Every row gives one point. The last column is the point's height on a tilted bowl or saddle (a function of degree 2), plus a little noise. Along how many of its main directions does it bend up, bend down or stay straight?

Points (11 x 3)
[[  2.9  -2.0  21.7]
 [ 28.0  -7.3   4.6]
 [ -8.9  24.6  11.3]
 [  2.7 -10.4  18.4]
 [ -3.4  31.9 -10.8]
 [-25.7   3.7  41.5]
 [-16.2  33.9   2.4]
 [ 13.4  23.5 -14.8]
 [ 18.9  14.6  -6.8]
 [  1.4 -10.7  18.7]
 [-24.1 -20.6  13.2]]
Directions: 0 up, 1 down, 1 straight

Points (17 x 4)
[[ 61.3 -19.3  -7.2  61.7]
 [ 15.3 -38.2 -14.4  13.8]
 [ 14.1  21.3  14.2  12.5]
 [ 19.1 -29.1  -2.3  13.0]
 [  4.6   3.0  21.1   5.7]
 [-14.5 -28.8   6.2   0.4]
 [-11.0  -7.0   8.0  -2.7]
 [ -2.4  11.6   8.8   1.1]
 [-11.8  -4.6  -4.6  -4.4]
 [  8.6  25.8  23.3  13.6]
 [ 12.0  27.7   4.8  10.8]
 [ 20.7  -0.2  20.1  15.3]
 [ 10.7   1.9  10.9   5.7]
 [ 13.0  29.6  -8.5  10.5]
 [  6.6  11.5  15.1   6.0]
 [ 30.2   6.0   7.7  20.3]
 [ 16.2  -1.1 -15.9   6.7]]
Directions: 3 up, 0 down, 0 straight

Points (18 x 4)
[[-15.2  10.9  -1.9   6.5]
 [ 18.0 -22.3  -7.8  16.1]
 [ -3.2  -0.2  30.5   9.1]
 [ 13.1  22.1  16.5   2.9]
 [ 11.3  -8.4  -9.4   3.0]
 [ -6.3 -23.6  29.8  30.9]
 [  9.3 -13.7  13.6   4.1]
 [ 11.3 -29.2 -17.3  31.6]
 [ -5.3  -8.2 -36.1  33.8]
 [-16.3  17.5 -19.7  19.6]
 [ 33.8 -17.5  21.9  19.5]
 [ -6.5  38.3 -14.8  30.2]
 [  0.4  14.0  25.0   3.7]
 [ 27.2   3.6  -5.3   1.5]
 [-25.8  -3.1   3.3  20.2]
 [ 11.0  12.8 -13.2   3.0]
 [  9.5 -19.0   7.0   9.6]
 [ 40.7  -5.7   9.0  13.0]]
Directions: 3 up, 0 down, 0 straight

Points (25 x 5)
[[ -7.7  15.9   7.4 -30.5 -31.3]
 [ 15.1  -3.8  33.2   8.1  26.2]
 [  5.4 -10.7  -2.3  -1.5   3.3]
 [ -7.4  -8.7  44.3  29.5  38.0]
 [-40.4   7.0  -6.3  -1.2 -19.1]
 [-22.6   6.4  23.3 -10.6 -31.1]
 [  7.1  -4.5 -22.5 -18.9   5.8]
 [-22.3  18.2  37.0  17.4 -17.7]
 [ -5.4   2.3 -35.3   7.0  12.3]
 [ 32.3  27.8 -24.0  -5.7   4.2]
 [  5.4   7.1 -32.6   3.3   8.6]
 [-17.8   5.0  32.7   5.1 -13.3]
 [ -0.1 -11.9   7.7  20.9   1.1]
 [ 29.9 -19.9  10.7  39.4  -2.2]
 [-16.5 -23.4   1.2   5.0  22.2]
 [ 15.8  -9.4  -2.2 -24.4 -15.0]
 [-12.0   3.8  -3.9 -13.2  -4.9]
 [ -4.1  -8.0   3.6   7.8   0.4]
 [  2.6  -5.2 -25.9 -30.6  14.0]
 [-13.4  30.0 -17.8  10.3  26.1]
 [  8.1 -10.6  -5.5  11.0  -4.1]
 [ 10.8  25.9 -23.9  -6.7  25.9]
 [-12.1  11.8 -19.9  25.4 -19.7]
 [-18.7 -16.3   5.9   9.2   6.6]
 [ -4.1 -20.4  22.2 -20.5  14.5]]
Directions: 2 up, 2 down, 0 straight

Points (48 x 7)
[[  9.3 -15.0  -2.7 -10.0 -22.4  -9.9 -12.9]
 [ 51.2 -14.8  -8.0  21.0  -3.3  18.0 -27.7]
 [-16.7 -34.3 -32.3   1.7  -3.7 -22.3 -22.2]
 [  7.8  -2.9  -2.6  -4.2 -31.4  17.6 -11.7]
 [ 17.4  18.7 -11.0  -2.6   0.2   7.4 -10.0]
 [-14.6  19.2 -20.9   1.4 -26.6  13.7 -12.7]
 [ -0.1 -32.0   1.5 -19.6   7.0  12.9  -3.6]
 [ 16.6  11.0  24.6  -9.3  -4.6  26.8 -22.3]
 [ 14.6   1.2  -7.8 -45.6  14.5  -3.6 -10.5]
 [ -3.9   6.7 -18.2 -24.3  11.2  14.5  -4.8]
 [ 34.2 -13.8 -19.2  -1.0   5.8 -11.8 -12.4]
 [  3.6   4.1   0.1 -18.7  35.9 -22.7  -9.4]
 [-16.6 -12.0  22.3  21.1 -10.5 -36.1 -28.7]
 [-16.7 -10.4 -52.2 -14.9   9.5   8.1 -11.1]
 [ 23.4  15.5  14.4   1.4  14.2  -4.3 -15.4]
 [-10.2  -8.1   5.5 -16.0  18.2 -10.4  -5.2]
 [ 19.3 -16.5  -7.1 -36.3   9.8  15.0  -6.1]
 [ -8.3 -24.2  -7.5   2.4   9.6  -4.7  -2.3]
 [-19.1  25.2 -34.1  24.5 -18.6 -13.4 -28.6]
 [-11.0  -6.4   9.3  22.3 -22.0  26.9 -10.1]
 [ -5.1 -14.3  -8.9 -10.6 -15.9  26.7  -6.7]
 [  9.8  32.1  18.3 -13.3  10.5  -7.2 -21.8]
 [ 26.1   6.1  14.6  -6.2  13.0 -12.8 -14.1]
 [ -2.7 -12.7   5.6 -25.3  -5.2  -6.3  -8.2]
 [ -9.3   3.0  -9.5  41.0 -10.9  19.5 -14.6]
 [ 25.2 -27.5 -11.8   1.1  -0.2  14.2  -7.5]
 [  1.1 -14.2   8.7 -10.5 -22.2  10.7  -9.1]
 [ -8.3   6.1  -0.3 -15.8   2.2   1.4  -5.1]
 [-27.2  15.5  12.8  13.8  10.8  30.4 -19.5]
 [ -4.7  16.2  14.5  17.8 -15.6 -16.7 -16.2]
 [  0.8  -1.4 -13.3  -6.1  15.5  25.0  -1.9]
 [ -8.2 -36.2  48.2  13.3  18.4 -13.7 -35.4]
 [  0.5  -3.2 -19.0 -10.5 -14.4 -12.9 -11.5]
 [-46.5 -46.0 -20.5   9.6  13.5  -0.9 -18.5]
 [ 25.7  18.4  -2.2   0.9  -1.4  -0.5 -13.8]
 [  2.7   5.3  13.9   4.4  27.8   7.8 -10.4]
 [  2.2 -10.3 -47.0  -6.8 -20.7 -28.1 -36.7]
 [ 20.5  15.9  13.2  33.4   1.7   1.2 -24.2]
 [ 24.3 -20.1 -33.0  12.3   6.3   4.9 -10.7]
 [ 17.4  22.6  37.6   1.0  -2.0  -2.1 -27.8]
 [ 34.8   0.4  17.9  26.5 -12.6  -6.4 -28.3]
 [  6.7  -3.5  -7.8  19.3 -18.7 -34.5 -28.6]
 [ 27.2 -12.1  33.6 -10.8   6.0   5.4 -21.3]
 [  8.7  18.5 -19.6 -18.0 -37.2 -16.7 -28.4]
 [-26.7   9.2  -5.4  15.3   6.7   3.5  -8.3]
 [  0.4  -0.2  -3.8 -20.9 -11.2  18.1  -7.9]
 [ -8.3  -2.0  20.5  30.8  16.7 -25.9 -27.4]
 [-10.6 -14.8  34.2 -20.8   0.9 -13.7 -19.7]]
Directions: 0 up, 5 down, 1 straight

Points (46 x 7)
[[ -6.7   8.1  10.9  -8.9 -11.0   8.4  -8.8]
 [  7.3 -23.2 -11.9  19.9 -11.6 -16.1  -3.0]
 [-24.8   1.8 -12.5   4.0  11.1   8.8  -5.0]
 [ 11.6  -6.8 -13.1   4.5 -17.5 -20.1 -12.2]
 [ 26.1  15.8  -1.9  28.9 -23.1  20.2 -29.1]
 [ 11.4 -12.4  17.8 -18.6  30.3 -15.8  -8.2]
 [  5.8 -14.3 -27.5   7.1 -20.7  14.0 -15.0]
 [-17.1 -29.0  13.2  -3.5   7.0   0.3  -5.4]
 [-18.0 -17.3 -22.3  19.9  18.9  16.5   7.2]
 [  5.8  31.9   2.0 -29.2  -9.2  17.8 -36.5]
 [-28.8 -27.5  -1.3   5.5 -34.2  30.9 -31.9]
 [ -4.8   8.0   5.2  -7.4  -6.8  -5.8  -7.0]
 [ 31.2   2.7   8.7  34.3 -11.8  16.7 -18.1]
 [ 20.2  15.9  -9.8 -22.8  19.6   1.2 -14.5]
 [ -5.9 -27.3  -8.5  11.5 -15.1  -2.8  -3.6]
 [ 27.8 -31.9  -2.7  29.4  -5.7   8.5  -4.8]
 [  9.6  12.8  19.4   8.1 -19.6  -0.5 -14.6]
 [-17.6  -0.4  11.0  13.9 -14.6  -8.8 -10.8]
 [ -2.1  -4.6 -25.3   4.0  -3.6  23.6  -8.9]
 [ 46.1  -7.9  -2.5  26.9 -21.6  -7.4 -32.4]
 [-25.1  -5.5  25.3 -21.0   5.8  28.8 -26.4]
 [-13.0  20.2 -18.7  12.5  -1.1 -14.6 -16.5]
 [  7.1   4.4  -6.8  -7.0   6.4 -33.2 -10.7]
 [  5.5  11.1  -4.8  17.6  11.9  -7.0   6.7]
 [ -0.9   7.9 -46.3   6.9  36.2   0.3   3.5]
 [  7.5 -23.6 -21.4 -34.7  18.2   3.1 -20.7]
 [ 23.6   1.8   3.3  26.8  10.2  14.4   4.4]
 [ 12.4  -7.6   5.6   2.3   7.4  13.0   5.7]
 [  9.8  39.2   1.6  15.4  11.3  10.4 -19.0]
 [-17.7  30.3  -3.1 -21.4  24.5 -14.5 -29.5]
 [-15.1   0.9 -21.3  18.3  -1.4  18.1  -6.6]
 [ 19.0 -29.0  26.5  28.1 -18.6 -12.1 -23.6]
 [ 24.2  13.6   0.5  -6.0  17.8 -19.3  -7.2]
 [ 11.6  28.3 -12.3  13.4   4.4   8.4 -12.3]
 [-30.5  -9.1 -15.3   9.1  12.4 -10.7  -5.8]
 [ -7.6  16.8  -6.9 -13.9  19.1 -23.7 -13.2]
 [ 16.7 -17.8   2.4  -4.1 -14.7  43.8 -22.1]
 [  0.6 -14.2  36.6  13.9 -18.4 -14.6 -21.0]
 [-10.7  20.2  -5.9  16.7   5.5  18.2  -8.4]
 [ 15.0   7.5   8.6   7.8   3.7  36.1 -10.0]
 [ 26.1 -37.2   5.1 -23.2  -9.8  29.9 -32.1]
 [-11.8 -37.0  -6.4  -1.9 -36.7 -17.9 -29.7]
 [ -7.9  16.3  18.4 -27.6  -5.5 -22.7 -29.1]
 [-41.4 -14.2 -14.9  14.5   4.8   9.7 -18.5]
 [  6.4  17.3   4.4 -42.5   1.4   0.5 -31.5]
 [ 15.8 -41.5  13.1  28.0  18.7 -29.7  -7.4]]
Directions: 0 up, 5 down, 1 straight
